Rows are points. Any point is a mix of the corners, with weights that add up to 1. It lies inside the corners' shape when no weight is negative. Say inside or outside, and name the corners with a negative weight.
In the rows, zero is written as 128.

Corners:
(1): [ 68  56 155]
(2): [175  84  82]
(3): [ 84 160  84]
(4): [167 121 141]
Points:
[171 128  98] => outside (1)
[147 106  90] => inside
[129 113 112] => inside
[ 80 137 112] => outside (2)
[102 140  89] => inside

Corners:
(1): [134 190 108  76 114 171 104  95]
(2): [218  79  74  46  93 112 151  78]
(3): [108 183 195 124 162  49 126 151]
(4): [ 96 107  94  95 178  58 136 203]
(5): [154  42 141 155 124 152 150 129]
(6): [116 117 166 136  53 155  60  84]
(7): [ 78 119 140  72  92 188 146 128]
(8): [ 68  90  68 165 174  49 178 155]
(9): [ 96 124 113  79 183 147 103  77]
Points:
[125 136 128  94 119 127 123 117] => inside
[ 87 143 177 135 129 153 105 103] => outside (2, 4)
[ 87 144 135 129 121 117 123 153] => outside (2, 9)
[106 101 126 104 161  89 152 141] => outside (1, 6)
[152 116 154 134  79 126 134 115] => outside (4, 9)
[154 162 127  59 139 122 138 148] => outside (6, 8, 9)
[107 120 121  97 134 100 131 122] => outside (1, 5)
[120 129 128 119 135 117 131 125] => inside

Corners:
(1): [  7 138 124  98  69 147 110 141  72 128 184]
(2): [118 116 132 156 114 128 108 127 132 129 138]
(3): [176  66 108 146 126 147 108 104  70 193  74]
(4): [193 102  94 120 139 185 128 152 132 130 109]
(5): [134 159  81 114  70  82 122 180 114 125 174]
(6): [ 88 109 151 104  79 106  82 117  95 118 118]
(7): [137 130  74  73 140  84 101 134 128 156 184]
(8): [ 47 195 163  89  99  84 130 149  81 119  76]
(9): [145 104 196 111  92 157 145 161  75 225  58]
(10): [143 151 116 124  88 165  98  86 147 108 124]
(11): [117 132 118 116 128 153  94 184 134 173  62]
(12): [125  96 129 108  72 110 160  80 112 138 100]
Points:
[129 120 128 113  96 133 135 136 105 161 109] => outside (6)
[156 113 119 131 125 137 102 145 102 164  91] => outside (1, 12)
[112 123 125 127 105 132 111 139 118 143 119] => inside
[112 133 119 113 100 147 112 132 114 133 122] => inside
[117 126 120 105  98 116 107 135 108 140 133] => inside
[131 113 124 119 111 153 123 119 112 152 101] => outside (5, 6)
[113 120 135 112  96 143 122 145  95 157 118] => inside

Corners:
(1): [121 158 150 111 137 154 178 154  79 193 124 159 116 128 151  65 141 104]
(2): [113 141 155 102  95 160 225 138  82 183 162  96 176 142 133  95 182 119]
(3): [ 91 150 128 132 168 159 219 173  52 145 166 158 123 100 140 126 188 127]
(4): [118 141 120 168  47 147 170 154  69 170 116  97 163  40 154 117 141 173]
(5): [ 78 106 107 145 118  44 118  72 220  70  93 137 165 134 143  80 107 154]
(6): [106  36 134 145  92 110  76 153 161 119 113 131 151 105 156 122 121 158]
(7): [ 46  54  99  84 164 116  90  69 191  72 140 135  88  91 177  97 126  92]
(8): [114  93 123 154 119  67 114  75 161 101  54 114 138 104 138 136  53 147]
(9): [159 191 189 150 159 135 122  70 241 134 106 155 155 110 122  92  62 115]
(10): [ 35  65  64 107 111  87  75  94 158  55 158 162 154  81 180 159 101  88]
(11): [125 141 139 106 105 157 187 193 130 145 146  93 134 132 165 107 123 127]
(12): [129 128 194 161 105  47  88  76 159  55 102  92 184 101 147  89 120 121]
(13): [ 54  98  92  57 209 205 133 168 104 107 134 162 118 131 134 119 160 128]
(14): [171 198 111  84 127 154 178 154 114 167 152 146 109 105 131 124 133 193]
(15): [216 134  83 183  75 116 130 129 128 173 105  69 164  68 106  93  95 175]
(16): [133  84 139 102  90 171 166 185 126 111 119 162 114  96 126 105 177 102]
(17): [147 104 138 111 118 105 153 184 106 155 106 115 187  34 101  95 125 159]
(18): [ 92  67 116  71 197 119 130  75 194  65 105 143 157 166 223  97 140  58]
(19): [157 123 174 146 152 125 162  89 153  86 104 132 151 102 133  50  54 162]
Points:
[107 121 115  97 152 150 143 139 130 122 128 142 132 116 144 110 135 137] => inside
[110 112 124 117 122 123 136 122 148 116 120 124 145 106 151 102 121 132] => outside (3)
[104 112 115 115 132 123 131 118 148 110 126 137 146 105 154 114 119 124] => inside
[121 136 139 128 140 142 164 130 129 130 125 132 134 121 148  99 139 129] => outside (10, 17)
[101  98 119 128 119 117 127 116 138 122 118 133 149 100 144 107 135 113] => outside (11, 14, 19)
[139  92 143 142 116 106 125 110 149 107 105 112 169  70 136 111 110 124] => outside (1, 5, 11, 13, 14)
[110 160 139 104 163 185 202 133 125 119 164 124 120 133 150  88 176 122] => outside (1, 6, 8, 10, 17)

Corners:
(1): [132 145  98 154 100 140 119 181 156 159 142 177 111 131 196 128  79  77
 150 111]
(2): [ 93 102 152 154 128  74 122 120  91 120 136  79 140  96 101 185 102 102
 144 139]
(3): [134 102 161  88 149 151 147 112 107 129  92 126 112  97 153 131 120  45
 141 138]
(4): [132 113 148 111  39 158 204 148 150 173 121 100 128 132 190 119 159  77
 175 106]
(5): [ 46 122  92 178 168  32  49 107 121  83 109 178  67 236  95  43  31 124
 126  76]
(6): [ 84  67 114 152 185 123 122 103 109 164 103 116 162  92  86 170 123 160
  57 103]
(7): [ 86  78 136 105 195  39 154 134 110 107 119 155 119  77  94 170 158 146
 162 103]
(8): [133  79 153 132 152  58 111 108 112 127 104 101  79 111  52 186 124 136
 129 162]
(9): [114 137 133 130  82 139 181 105  59 117  84 154 111  99 176 147 112 116
 170 123]
(10): [176 117 160 164 187  80 130 103 120  80 105 108 157 124 129 157 143 131
  73 122]
(11): [138  76  85 133 177 128  48 136 125 131 171  90 140 157 158 142 156 184
  89  83]
(12): [139  30 111 165 184 176  75 163 168  98 195 137 170 172 138 183 128 162
  57  88]
(13): [116 110 203 186 111 190 101 125 128 193 138 187 112 140 211 106 114  73
 179 126]
(14): [ 79 136  93 149 158 121  97 121 190 116 104 176  92 188 198 109  68  86
 193  55]
(15): [160  83  95 173 180 104 127 114 105  90 138  66 123  89  41 141 119 177
 131 123]
(16): [ 72  96 200 145 120 160 147 197 116 167 128 121  75 170 171 139  87  95
 150 153]
(17): [145  80 143 104  97  98 172 118 102 172 117 116 124 104 167 120  68 108
 146 152]
(18): [135 143 121 118 170  85 166  51 107 121 169  88 104 106 103 191 142 117
 112 155]
(19): [116  72  85 171 206 100 121  90 113 103 145  99 118 151 119 167 165 129
 101 171]
(20): [ 39 104 109 189 157 118  85 105 181 103 174 156  47 154 221 113  80  78
 101  73]
(21): [ 52 153 152 101  69 214 143 149 165 143 110 160 140  91 206 107 134 114
 173 179]
Points:
[123  95 125 143 150 108 132 121 115 121 127 114 117 114 116 140 113 128
 137 123] => inside
[139  93 146 151 165 130 111 118 117 128 136 120 117 117 137 164  98 113
 109 113] => outside (4, 5, 7, 19, 21)
[ 94 104 128 150 131 124 129 131 133 132 135 138 109 135 144 140 103 113
 137 129] => outside (3, 10, 11)
[105 109 130 137 142 128 119 125 135 130 124 137 117 132 158 134 112 108
 146 114] => inside
[105 105 131 142 139 117 122 127 126 124 125 132 116 136 140 126 104 121
 132 125] => inside

Corners:
(1): [ 56  44 140 169 132  63  73  61  68 122 141 188  94 202 167 148  94 102
 151 147]
(2): [ 49  50 167 122  92  59 123 103 155 107 130 167 154 169  80  63 122 103
  62 154]
(3): [174 151 149  99 177  68 153 164 159 124 110 112 140 181 119 143 176 102
  88 149]
(4): [ 99 141 179  50  88 150  89 159 181 208 120 130  74 146 173 107 150 219
  94  83]
(5): [127 112 116 167 161 135 168  56 111 110 131 139 194  52 124 178 157  58
 165  68]
(6): [127 189 165  64  63 126 127 172 192 121 150 180  94 147 157  50 160 192
 116 183]
(7): [152 152 210 107 135 129 157 128 155  97  55 100  76 104 171 148 151 142
 150 142]
(8): [113  48 146 178 112 119 141  94 141 143 160 130 158 152  95  68  94 110
 166 140]
(9): [105  61 127 162  69 141 148  96  60  84 139 118 172 125  85 180 163  60
 139 146]
(10): [109  42 100 142  96 133 216 136 125 107 147 161 190  91 139 120 120 150
 125  97]
(11): [126 166 141 137 112  66 114 137 160  76  89 132 134 122 126 157 135 161
 100 149]
(12): [148 190 191 119 127 167 150 190 135  70 124 114  99  83 195 119 110 121
 121 137]
(13): [ 97 111 165 135 122  79 143 148 133 150 115 138 113  97 138 123 171 146
 120 154]
(14): [ 91 100 100 177  90 128 190 107 113 128 151 116 136 123 102 148 125 155
 163  41]
(15): [122 126 177  81  87 132 162 132 159 190 103 140  39  80 132 109 149 156
  60 184]
(16): [ 68  58 134 132  95 100  82 140 138  85 123 200  57 178  90  84 114  91
 132 154]
(17): [108  57 135 110  61 117 132 105  88  93 208 111 124 105 100 113 113 124
 154  46]
(18): [150 127 165 107  64  76 112 148 125 163  69 145  92 139 175  39 141 147
 106 178]
(19): [168 121 202 156 116 104 109 121 166 139  87 154  97 120 159 144 205 155
  62 142]
(20): [146 138 177 147 127 125 116 144  96  88 170 150 207 143 107 152  76 116
 199   7]
(21): [136 123 176 142  83 133 157 146 156 138 116 106 154  83 174 192 154  78
 183  89]
Points:
[116 102 162 122  99 114 137 141 137 131 134 141 121 137 134 107 134 135
 127 127] => outside (5, 11)
[108  74 155 160  96  82 127  85 105 126 126 134 139 123 121 134 131 105
 140 118] => outside (3, 4, 6, 10, 12, 16)
[113 123 148 123  94 136 142 131 128 126 132 134 113 102 145 126 125 142
 143 110] => outside (2, 3, 19)
[121 117 165 121 112 100 134 142 149 126 113 138 117 147 134 114 142 134
 112 143] => outside (5, 17)
[128 112 155 139  95 101 124 155 131 103 117 131 139 136 123 147 155 132
 102 102] => outside (1, 5, 6, 7, 8, 15)
[100  80 149 142 118  89 122 108 126 133 113 153 123 150 121 121 136 128
 114 135] => outside (6, 12, 17, 21)
[114 122 177 122 117 108 134 134 146 120  98 142  97 133 150 137 144 140
 114 146] => outside (5, 8, 17, 18)
